Each wall is flat, endless, passes through zero and stands at right angles to its row. A trip goes straight from one point to another. Which walls does it cross, in order?

Walls:
(1): [2.14 0.54 1.86]
(2): [-0.50 -0.57  1.51]
(3): [ 3.01 -2.09 -0.15]
(4): [0.01 2.04 2.45]
(5): [-1.13  2.22 -0.16]
(6): [2.18 2.60 1.65]
Trips:
[1.02 3.39 1.14] to [ 0.48  1.22 -3.43] => 1, 4, 6
[ 2.95 -3.24 -0.72] to [-2.88 -2.36 -3.12] => 1, 3
[-3.18 -3.08  0.14] to [ 2.54 -4.11  1.62] => 3, 1
[-1.38  0.32 -1.79] to [-0.92  0.77 -1.09] => none
[-2.01  1.24  0.17] to [-2.54 -0.45  0.59] => none
[-0.71  0.18  1.29] to [ 0.39  2.74 -3.32] => 1, 2, 4

Walls:
(1): [ 0.78  0.33  1.89 -3.78 -2.72  0.42 -0.33  0.77  1.89 -1.41  1.88 -0.16]
(2): [ 2.92  0.32  0.45  0.68 -2.24 -1.74 -2.58  1.64  1.39 -0.32  2.00  0.49]
(3): [ 4.19  1.08  0.42  2.03 -1.80 -0.38  3.48 -2.49 -1.68  1.29 -0.89 -0.09]
(4): [ 1.37 -3.10 -4.03  1.81 -1.05 -2.76  0.79  1.01  2.21 -3.27  3.45  2.07]
(5): [-0.75  4.72  0.14 -1.04  1.03  5.19  2.33 -0.73 -0.42 -0.93 -0.57 -0.45]
(6): [-0.86 -3.73  2.25  2.34  3.22  0.17 -3.35 -0.49 -1.42 -0.02  0.44  1.40]
Trips:
[-0.74 -2.66 -1.07  0.11 -4.82  0.27  4.32 -2.74  0.85 -3.78 -0.51  0.65] to [ 1.54  0.06 -1.53 -1.36  1.45  0.70  0.02  0.58  0.96 -2.80  0.10  0.76] => 5, 3, 2
[-4.17  1.90  1.16  1.56  1.10  1.04 -2.55 -1.10 -1.43  1.74  1.24  0.98] to [-0.68 -1.67  1.83 -1.66 -2.82 -0.31  4.22  1.28  1.89  0.21  1.25 -2.07] => 1, 6, 3, 4, 5
[ 0.34 -1.73  1.73 -0.53  4.27  3.37  3.23 -1.72 -0.44 -2.86 -0.68 -2.54] to [ 2.54 -0.88 -3.70  0.15  0.73 -1.73 -1.89 -0.62 -2.32  2.29 -0.97  0.18] => 5, 4, 2

Walls:
(1): [-1.30 -2.20 -1.59 -1.10  0.85  0.56  1.91  3.35 -0.53 -1.89 -0.64  1.52
 -2.41 -1.71  1.30  1.82  7.32  1.34  1.69 -1.97  0.21  1.52 -2.84  0.00
 -0.95 -0.61 -3.63 -0.24  0.36  1.49 -0.37  2.07]
(2): [-0.66  1.54  1.00 -2.20 -4.39 -0.74  2.87  1.77  1.65 -3.55  4.00  1.85
  0.43 -3.90 -6.53 -2.15 -3.92 -0.22 -1.69  1.00 -0.84  2.22  0.25  2.95
  1.82 -3.14 -2.32 -0.88 -4.42 -1.38 -0.54 -0.54]
(3): [ 2.88 -0.12 -1.98 -1.18 -1.37  3.04 -0.65 -2.87  2.38  0.17  1.71  3.11
 -4.24  0.88 -0.67  0.77  2.08  0.29  2.13 -1.28  0.97  0.78  0.39  0.81
 -0.87 -0.50  1.21  1.69 -2.60 -3.19 -0.85 -1.93]
Trips:
[-2.38 -1.25 -0.28  0.79 -2.11 -2.69 -1.63  0.60 -1.50  0.59 -2.03  1.01
 -1.14 -3.56 -0.54 -0.39 -0.82  1.57 -1.26 -0.91  0.17 -1.55 -0.17 -0.67
  1.43  3.37 -0.54  1.10 -0.69 -4.42  3.77 -0.39] to [-3.00  3.66  0.60 -1.60  1.92 -0.07  0.08  4.12  1.58 -0.70  0.38 -2.79
  1.34 -1.36  0.83 -0.94  0.64 -1.02 -0.95  4.34 -1.88 -0.56 -1.53 -0.96
  0.83 -3.69 -2.47  3.44  0.96 -2.90 -0.92 -0.95] => 1
[-0.18 -0.75  0.32  1.61  1.19 -0.35  2.26  2.15  2.07 -1.85 -2.55  1.11
 -1.48 -0.35 -2.62 -2.98 -0.02  1.78 -1.53  1.69 -1.72  1.69 -2.31  3.05
  1.71 -1.51 -0.29 -2.60 -1.67 -3.31  0.24 -2.01] to [ 0.07 -0.58  2.04 -0.96  2.59  3.83  3.58  0.85 -1.16 -1.34  1.60 -2.36
  3.39 -1.60 -1.94 -1.70 -1.04  1.82 -1.72 -1.47  2.25 -2.35 -1.74 -1.57
  3.96  2.38 -0.11 -1.52 -4.57 -1.02 -0.02 -3.61] => 3, 1
[-3.89  1.55 -0.29  1.61  1.99 -0.88 -0.32 -0.69 -1.34 -0.21  0.08 -2.33
 -0.79  2.98 -2.29 -2.89 -0.58  0.81  0.87 -6.32 -1.14  2.43  2.32 -0.20
  0.03  2.29 -1.02  0.08  0.92 -1.27  2.40 -0.42] to [ 3.79  1.74  0.24  2.18 -1.69  0.61  0.03  2.48 -0.38 -1.29 -3.28 -1.14
 -0.64 -3.12 -1.17  0.66  0.44 -0.30 -0.80 -4.29 -2.72 -1.04 -4.52 -2.80
 -0.97  1.28  0.21 -1.03  0.41  0.38  0.28 -0.66] => 1
[ 4.76 -0.35  3.14  1.82  0.03  1.50 -0.82 -2.65  0.08  2.97  0.15  1.76
  1.31  0.17  0.59 -4.99  0.45 -2.40  1.28  1.84  3.20  1.59  1.84  2.56
 -1.47 -0.40  1.02  4.16 -0.07  1.32 -4.00  2.54] to [-1.30  3.79 -1.54  2.52  0.30  2.00  0.21 -0.61 -1.19 -2.46 -2.40  1.69
  1.58  0.09 -0.43  0.50  0.97  0.26  1.70  1.58  1.07 -1.87  0.18 -0.42
  0.55  1.55  0.31  0.23  1.05  0.62  0.21  1.57] => 3, 1
[-0.65  0.40  1.03 -2.02 -3.46  2.27 -0.37 -0.02 -0.10 -1.85 -0.44 -2.91
  3.24  1.31  1.67  1.95  1.03  4.45 -0.80  3.30  2.48  1.85 -1.54  0.48
  0.16  1.26 -1.16 -0.44  1.23 -0.31  1.21  2.85] to [ 3.11 -1.53  0.53 -0.02 -2.72  0.21 -1.66 -4.35  2.47 -0.26  1.41 -0.18
 -1.09 -1.04  2.53  1.02 -0.04  0.01 -0.06 -4.97  2.69  0.08 -1.47 -3.60
 -0.30  2.70 -2.84 -0.97  4.34  0.49 -2.85  0.40] => 3
[ 0.62  1.70 -3.29  2.06  2.93 -0.39  2.38 -3.38  0.26  2.74  4.00  0.19
  0.62  5.12  0.16 -2.68 -0.15  0.35  0.42 -0.98 -4.03  0.93  3.73 -5.39
 -2.11 -2.04 -3.40 -0.70 -0.91  0.12 -2.18 -1.29] to [-2.16  0.12 -4.54 -2.54  1.88 -0.48 -3.40  0.39  1.23 -0.45 -0.61 -0.23
  3.28 -0.24 -1.58 -4.19  0.61  0.05 -2.90  0.86 -3.60  2.73 -0.67 -1.96
 -0.28 -0.19  1.52 -1.63  0.34  5.39  2.26 -0.38] => 3, 2
[-1.49 -2.83 -3.59 -1.18 -3.32  1.39  3.69 -1.43  4.29 -0.40  0.61  3.78
  0.93  0.90 -0.39  0.65 -1.28  1.95 -0.17  1.00  3.01  0.02  0.72 -3.41
  0.38  2.97  0.79  1.26  1.52  2.19 -2.14 -0.95] to [ 0.37 -1.74 -1.77  3.89  2.58  0.90 -2.38  1.16 -1.51 -4.44  0.43 -4.21
 -0.29 -1.52  1.54 -0.69  3.74  0.67 -0.36  2.03  1.67  3.58 -0.24  2.57
 -1.30  1.02 -2.40 -0.08  1.88 -0.83  1.25 -2.46] => 2, 3

Walls:
(1): [ 0.58  0.32 -0.68 -1.42 -1.26  1.49  2.31  0.97  0.04  4.34 -0.34 -4.69
 -0.58 -2.61  0.70  0.09 -0.99  1.33  3.49 -1.88  2.65  0.86  0.44  2.23
  2.53 -5.33  3.06  2.69  2.72  1.99 -0.62  0.51 -2.05 -0.15  0.80 -2.05
 -1.47 -1.58 -1.85 -0.10 -2.18  1.89 -0.49  0.51 -1.39 -0.85  0.01 -2.26]
(2): [-1.15 -1.73  0.01 -0.62  2.00 -2.31 -1.48  0.14  1.48  0.13  1.03  5.11
  1.62 -1.98 -1.14 -1.70  0.19  4.86 -1.49  1.09 -0.13  3.15 -1.14  0.95
 -1.55  1.14 -1.63  2.44 -0.92  1.36  3.18  0.38  2.08 -0.28  0.14 -2.51
  0.09 -0.68  1.39 -3.23 -2.05 -0.91 -0.05 -1.65  0.21 -0.41  1.03 -1.63]
(3): [-1.45 -1.16  3.12  1.23 -1.24 -1.35 -2.67  0.29  0.79 -0.83 -0.39  1.52
 -0.57  1.47  1.66  2.85 -1.24 -0.88  2.27  2.59 -0.21 -0.72 -2.06 -1.76
  1.25  1.87  3.57  1.36 -3.75 -2.62 -1.52  3.15 -0.70 -0.27  0.80  1.16
 -0.59 -5.02 -1.94  0.61 -0.05 -0.54 -0.46  0.54  2.49 -2.03  0.38  0.59]
(4): [-1.04  1.93  1.75  1.98  1.68  2.29  4.69 -0.57  1.52 -0.55 -3.89 -2.09
 -0.06  0.73 -0.05 -0.19  1.18 -1.68 -0.68  3.09  1.41  0.26  3.01  0.49
 -3.92 -2.36 -3.20 -1.07  0.98 -2.27  1.74 -1.44  0.98 -2.04  0.80 -2.15
  1.87 -1.82 -0.94  0.51  2.02 -3.55  2.48  3.48  0.11  1.19  1.55 -2.74]
(5): [ 2.11  2.29 -2.92 -0.10 -1.83 -1.43  1.81  3.38  2.54  1.64 -4.34 -1.50
 -0.16  2.34  2.66  1.82 -3.53 -0.08 -2.01  3.19 -3.40  2.28 -0.90  5.07
  0.34 -3.55  1.20  0.91 -3.76  2.13 -4.71  1.33  0.44  0.78  2.44 -4.19
  0.22  1.15 -1.20 -2.09 -1.53  2.30  0.87  6.22 -4.20 -1.38  5.37 -2.82]
(6): [-1.65 -1.30 -1.99  4.34  2.29  0.89  2.88 -1.60  1.65  4.38 -2.11  1.65
 -0.37 -0.34  2.65 -0.31 -0.65  1.36  0.06 -1.40 -1.42 -0.02  3.72  1.34
 -0.52 -1.11 -2.71  0.44 -2.91 -0.43 -2.29  0.80  2.60 -0.42  0.59  1.39
 -1.12  2.47 -2.31 -0.82 -4.76  3.00  0.51 -3.04  0.32 -3.43  1.02 -4.04]
(7): [ 1.20  0.15 -1.23  4.26 -4.81  0.99 -1.49  0.96 -1.82 -0.55  1.67 -1.70
  2.43  1.05  3.21 -0.41  0.62  0.24  0.23 -1.59 -0.43  0.30 -1.14  1.27
  0.72  1.59 -0.76 -4.41 -1.29  1.55  0.26  1.77 -1.03 -1.78  1.52  2.56
  1.23 -2.96 -0.10  0.68 -2.37  1.59 -0.58 -2.32 -1.43  1.31 -2.65  0.68]
(8): [ 1.83 -0.97 -0.43  0.84 -0.23  1.28 -1.62  1.50 -0.62  1.49  1.68  1.47
  0.86  0.85 -0.44  2.78 -2.16  0.02 -0.67  2.37 -1.90  1.18 -3.05  2.05
 -0.64 -0.76  1.49 -1.12 -0.71 -1.67  0.71  3.67  0.84 -0.87 -1.17 -1.12
  0.12  0.46  1.43  4.99  3.21 -1.18 -3.45 -1.32  0.53 -0.09  1.33  0.18]
Trips:
[ 2.11  0.72  2.94  0.58 -5.32 -1.73  0.88  4.13 -2.52  4.41 -1.17 -1.33
 -1.54 -0.46  0.55 -0.33  1.74  0.27 -1.83  1.75  1.75  0.43 -0.71  1.70
 -1.74 -0.13 -0.61 -2.19 -0.63  1.21  2.78  3.56  3.54 -2.34 -1.66  0.31
 -0.08  2.61 -1.11 -0.88 -0.17  1.15  0.46 -3.08 -1.82  1.22 -0.67  1.27] to [ 2.83 -1.00 -2.30 -2.45  3.97  2.87  0.08  4.80  0.32  1.13 -0.93  0.76
  2.44 -2.06  2.79 -0.69  0.72 -0.99 -1.15 -2.32 -3.36  1.65 -3.43 -3.05
 -1.10  0.02 -0.59 -1.31  2.80  1.16  2.25  2.98 -1.78 -0.72 -4.38  0.60
 -1.31 -1.15 -1.14 -3.89  0.80 -1.00 -1.16  1.30 -0.90 -1.10 -1.27 -5.39] => 7
[-0.21 -0.76 -1.27 -3.36  0.74  4.35  2.63  1.72 -0.75  1.62  3.25 -1.01
  2.76  3.88  5.19 -0.87  0.19  1.86 -0.87 -2.31 -1.15  2.21  1.13 -0.12
 -1.84 -0.88 -3.29 -0.50  1.81  0.30  2.24  2.79  0.10  1.58 -1.82 -3.29
 -0.18 -0.42  2.79  4.09 -4.43  3.54  1.81  0.01  0.11 -0.41  2.22 -1.62] to [ 6.57 -0.87 -3.45 -0.33  0.83  3.89  0.99 -4.54 -2.52  1.47  0.62 -0.93
  0.85  0.76  2.41 -1.17 -1.04 -0.04 -1.64 -2.24 -1.98 -0.42 -2.23  2.31
 -3.09  1.03  0.87  2.77  1.24  1.07 -1.29 -2.64  3.66  0.85  1.11 -1.19
 -2.82  0.22 -1.90  3.52  1.94 -0.66  0.64  1.02  2.80 -0.90  1.68 -2.88] => 2, 7
[-1.27 -3.61 -0.27  0.03  3.26 -1.34 -2.83 -1.40 -0.49  1.21 -0.26 -2.33
  1.61 -4.04  3.97  0.99 -2.56  0.89  0.47  4.34  0.49 -1.79 -0.32  2.56
  1.07 -0.37 -1.50 -0.43  1.40  1.35  0.30  1.06  2.63  0.11 -0.34  0.01
 -3.33 -1.86 -3.14 -0.02  0.04  1.32  0.54  1.46  1.57  2.45 -2.27 -0.66] to [ 2.46 -2.32 -1.65 -2.70 -0.72  0.85 -1.47 -1.03 -0.12 -1.00 -1.19 -1.01
  1.69 -1.90 -2.28 -1.36  4.50  1.96 -3.12  3.01 -2.90  3.28 -0.11  0.14
  0.76  1.28 -3.15  0.07  0.51 -4.86 -0.80  1.44 -0.39 -1.09 -1.24 -2.34
  1.31  5.01  0.73 -0.68 -3.03 -0.29 -1.90 -1.38  1.65  0.34  2.53  3.97] => 7, 3, 1, 5, 6
[ 1.78  0.96 -2.96 -2.81  0.46 -2.60 -1.09 -1.42 -4.07  1.96  1.21  1.28
 -0.40 -1.39  0.11  0.62  0.47  2.98 -0.46 -3.55 -1.12 -0.19  1.93  1.34
  0.24 -3.70  2.29  0.64  1.34 -1.39 -2.56 -3.42 -2.38  0.82 -1.04 -2.27
  2.08 -0.82 -0.91 -0.04  3.03  1.52  0.88  0.31 -1.42 -0.08  1.66  2.09] to [-1.41 -0.30  2.12  0.82  0.01  0.11 -2.23  1.37 -1.34  1.37  1.21 -0.25
  2.23  1.92  0.91 -0.61 -0.07 -0.97 -1.00 -0.56  1.62  3.04 -1.61 -4.32
 -0.87 -2.67  1.74 -0.95 -3.19  1.08  0.49  2.79 -1.17 -0.96 -1.49 -0.24
  1.69  0.36  1.99  0.77  1.72 -0.93 -4.29  1.30 -0.38  0.34 -3.03  1.11] => 8, 5, 7, 3, 1
